Each row of a before or after table is a point. The points were changed in one or more steps. Then noise was added and the rows were shuffled. The steps act on how far a point lies along the listed directions, d1 being the first. Write out the steps. A step turns or swaps two directions, mirrors them in a line or flattens them onto one, adds a multiple of one to another, or multiplies one. Angles are multiples of 10 degrees, from the lower direction toward the higher: turns from -170 to 170, lines from 10 to 170 but not 90. Use the fewest steps. Two steps may share a direction if one is a turn and the other turns, adds or multiplies; they go together, in the order done. Otherwise the lowest direction goes first.
In the rows, zero is written as 128.

Directions:
(1): [170 118 114]
(2): [143 130 171]
(3): [137 172 123]
Before:
[[ 81  89 112]
 [145 151 127]
 [ 88 134 111]
 [155 135 159]
 [ 80 114  76]
 [ 98 156 160]
 [ 76  96 116]
 [ 90 132 109]
 [ 78 126 100]
 [148 154 152]
 [104 147 130]
 [ 94 114  98]
 [ 88 125 163]
 [133 160 160]]
After, 14 rows:
[[135 116 150]
 [117 128 102]
 [116  81 100]
 [122 129 100]
 [116 122  81]
 [107  91 106]
 [109 101  93]
 [140 146 145]
 [141 156 158]
 [131 138 125]
 [139 144 159]
 [103 106  69]
 [137 150 134]
 [140 161 150]]
Steps: multiply d1 by 0

Directions:
(1): [ 93  92 123 113]
(2): [119 153  93  99]
Before:
[[113 126 134 136]
 [119  92 153 147]
 [120 126 147 138]
 [128  62 181 181]
 [138 153 117 125]
 [110  95 153 142]
 [143 146 135 117]
 [122 134 124 109]
 [151 104 158 158]
 [119 129 115 121]
 [188 171 113 131]
 [124  64 194 178]
 [118 125 117 104]
 [109 129 124 123]]
After:
[[140 146 129 112]
 [112 125 134 135]
 [146 122 150 134]
 [100 111  98  96]
 [ 95  95 121 117]
 [171 172  90 108]
 [134 126 137 143]
 [ 94  98 131 120]
 [125 127 143 143]
 [107 128 129 120]
 [143 153 125 133]
 [138 132 147 131]
 [ 52  74 101  86]
 [ 59  72  94  94]]
Steps: mirror d1 and d2 in the line at 150 degrees

Directions:
(1): [150 161 140  98  90 121]
(2): [171 105 144 126 145  94]
(3): [ 90 126 172 118 131 103]
(4): [114 107  98 134  92  93]
(5): [122 100 115  74 137 140]
Before (11 x 6):
[[127 165 143 136  92  99]
 [151 129 150  90 146 141]
 [144 175 141 141 116 171]
 [176 134 120 120 115 122]
 [145 141 100 152 130 157]
 [150 118 128 112 165 158]
 [153 125 142  85  94  98]
 [159 114 100 163 122 139]
 [153 128  96 129 101 126]
 [131 141  99 155 125 150]
 [139 137  90 125 106 170]]
After (11 x 6):
[[ 70 171 136 152  89 166]
 [187 140 163 133 143 121]
 [130 100 146 142 128 107]
 [199 122 144 115 103  75]
 [189 124 161 124 124  78]
 [ 93 143 134 131 126 148]
 [ 87 166 143 101 113 190]
 [155 142 163 156 168 132]
 [126 135 134 138 102 103]
 [ 80 146 122 133 121 153]
 [132 140 111  69 101 122]]
Steps: multiply d2 by 2.5; turn d3 and d5 by 150 degrees; multiply d3 by 0.4

Directions:
(1): [111 151 100 127  89 125 133 176]
(2): [176 144 115 150 160 105 140 153]
(3): [143 145 102 122 128 134  64 117]
(4): [ 96 104 110 104 160  87 117 142]
(5): [149  79 140 120 125 154 112 166]
Before (13 x 8):
[[118 145 119 121 146  94 136 103]
 [119 117 125 110 147  94 117 131]
 [150 122 115 135 119 159 156 165]
 [ 89 183  93 105 104 109  50 128]
 [102  80 141 111 152 119 130 128]
 [ 98 121 131 122 155 101 128  90]
 [174 139 153 129 140 144 141 148]
 [168 126 139 136 137 143 115 128]
 [ 83 149  53 102 128 124  30 136]
 [154 121 134 148 111 150 118 159]
 [107 101 122 104 158 105 117 132]
 [148 126 133 126  98 170 129 162]
 [142 114 136 121 111 172 120 135]]
After:
[[ 92 178  98 116 120 105 145 142]
 [156  95 148 114 135 147 121 135]
 [102 160  91 120 118 119 162 142]
 [ 95 163 107 142 121  95 126 125]
 [149 155  96 120  91 149  48 195]
 [168 173  66 150  89 181  52 172]
 [114 159 109 114 134 113 138 117]
 [147 136 162 153 125 156 155  92]
 [113 153 136 111 151 105 136 109]
 [152 127 152 134 111 146 125 121]
 [153  80 166 139 144 159 124 112]
 [163 136 152 135 119 171 130 111]
 [125 138 130 122 157 110 116  96]]
Steps: multiply d1 by 1.6; flatten d2 and d3 onto the line at 80 degrees; turn d4 and d5 by 160 degrees

Directions:
(1): [116 108 134 120 127  85 126  82  88]
(2): [122  77 159  99 125 118 145 163 137]
Before, 10 rows:
[[121 105 140 118 135 111 128 132 124]
 [131 161 114 140 138 131 130 110 116]
 [130 107 133 114 127 114 131 139 129]
 [126 174 100 161 131 139 110  92 112]
 [136 105 128 108 121 124 140 131 134]
 [120 141 115 133 130 107 119 103 104]
 [117 117 120 131 120 101 124 106  95]
 [128 127 132 136 129 127 126 125 117]
 [129 109 131 115 124 124 126 135 125]
 [116 117 131 123 125  99 121 103 103]]
After:
[[119  80 153 103 133 108 135 157 136]
 [128 170  96 153 132 116 109  93 104]
 [137 251  54 208 137 155  86  42 103]
 [131 132 130 137 129 127 126 124 117]
 [132 203  87 162 140 142 116  83 114]
 [127  89 140 103 122 120 130 150 132]
 [124 126 115 138 122 107 121 110 103]
 [133  74 145  91 120 118 151 149 140]
 [119 119 128 123 127 108 124 112 107]
 [128  80 148  99 126 111 141 159 138]]
Steps: multiply d1 by 0.7; multiply d2 by 2.5

Directions:
(1): [182 143 120  98 142 134 137 140  83 151 149]
(2): [143  75 106 164 124 115 115 105 121 138 169]
(3): [137 162 118 140 107  67 166 110 131 119 136]
Before (10 x 11):
[[160 105 130  85 151 196  91 164  88 151 127]
 [103 112 148 127 140 184  93 150 143 121 110]
 [133 106 123 152 129 131 129 106 125 119 140]
 [137 116 107 139 130 120 130 126 121 139 153]
 [111 118 130 142 122 115 114 114 139 121 127]
 [140 166 127 141 118  95 163 114 120 126 138]
 [120 145 147  87 152 179 112 168 124 135 111]
 [136 100 113 179 123  87 111  92 143 132 157]
 [135 113 114 112 147 159 118 135  93 131 123]
 [129 122 115 150 111  96 127 112 137 117 131]]
After (10 x 11):
[[122 101 124 154 131 140 121 105 129 116 138]
 [ 75 122 155 131 133 178  98 148 170 105  92]
 [ 82 110 137 155 117 115 104 107 161 108 116]
 [139 171 144  75 157 167 131 170 108 139 113]
 [149 113 109 133 135 128 126 131 111 149 157]
 [162 132 116  90 157 164 129 145  67 140 127]
 [107 104 117 162 108 100 113 111 152 108 126]
 [156 158 120 144 122  93 160 111 108 132 153]
 [111  80 119 190 118 103  99  92 161 122 150]
 [220 141 128  37 168 201 107 187  39 172 138]]
Steps: multiply d1 by 2.5; turn d2 and d3 by -20 degrees

Directions:
(1): [110 175 117 154 130 143 163 118 126 172  92 138]
(2): [159 174 150  81 121  99 130 130 117 150 140  99]
(3): [ 88 107 161 100 154 143 164 155 146 151 151 127]
(4): [147 119 136  96 167 140 117 130 150 116  62 125]
(5): [121 147 100  99  86 160 104 156 169 133 131 143]
(6): [141  91 130 143  95  80 139 155 151 160 102 123]
Before (9 x 12):
[[113 152 169 112 184 113 198 107 128 184 102  99]
 [136 195 118 116 115 160 117 100 104 132 152 122]
 [170 154 121 110 124  88 116 126 123 133 128 106]
 [150 107 154 107 139  96 102 102 103 104 148  90]
 [ 95 132 113 167 108 161 138 135 113 128 170 143]
 [133 118 122 142  81 101 109 156 130 116 150 127]
 [136 114 146 111 162 128 136 108 118 105  96 127]
 [120 105 149 122 136 123 124 138 140 116 128 142]
 [145 145 142 133 164 115 135  95  94 124 107 118]]
After (9 x 12):
[[118 131 133 122  99 134 122 146 108 117 210 123]
 [138 118 123 166 161 122 122  86  91 105 108 133]
 [117 151  89 177 107 168 106  85  93 102 161 143]
 [119 135 161 100 135 119 139 143 142 144 124 134]
 [125 172 124 150 133 120 142  87 102 157  95 109]
 [ 58  27 177 145 223 145 195 122 146 132 129 126]
 [141 163 111 141  80 104 118 149 129 141 114 126]
 [147 147  83 178 130 117 124 105 122 133  81 139]
 [135 127 147 111 159 126 141 110 115 114  96 128]]
Steps: turn d1 and d2 by -130 degrees; add 0.3 times d2 to d5; multiply d3 by 2; add 0.5 times d6 to d4
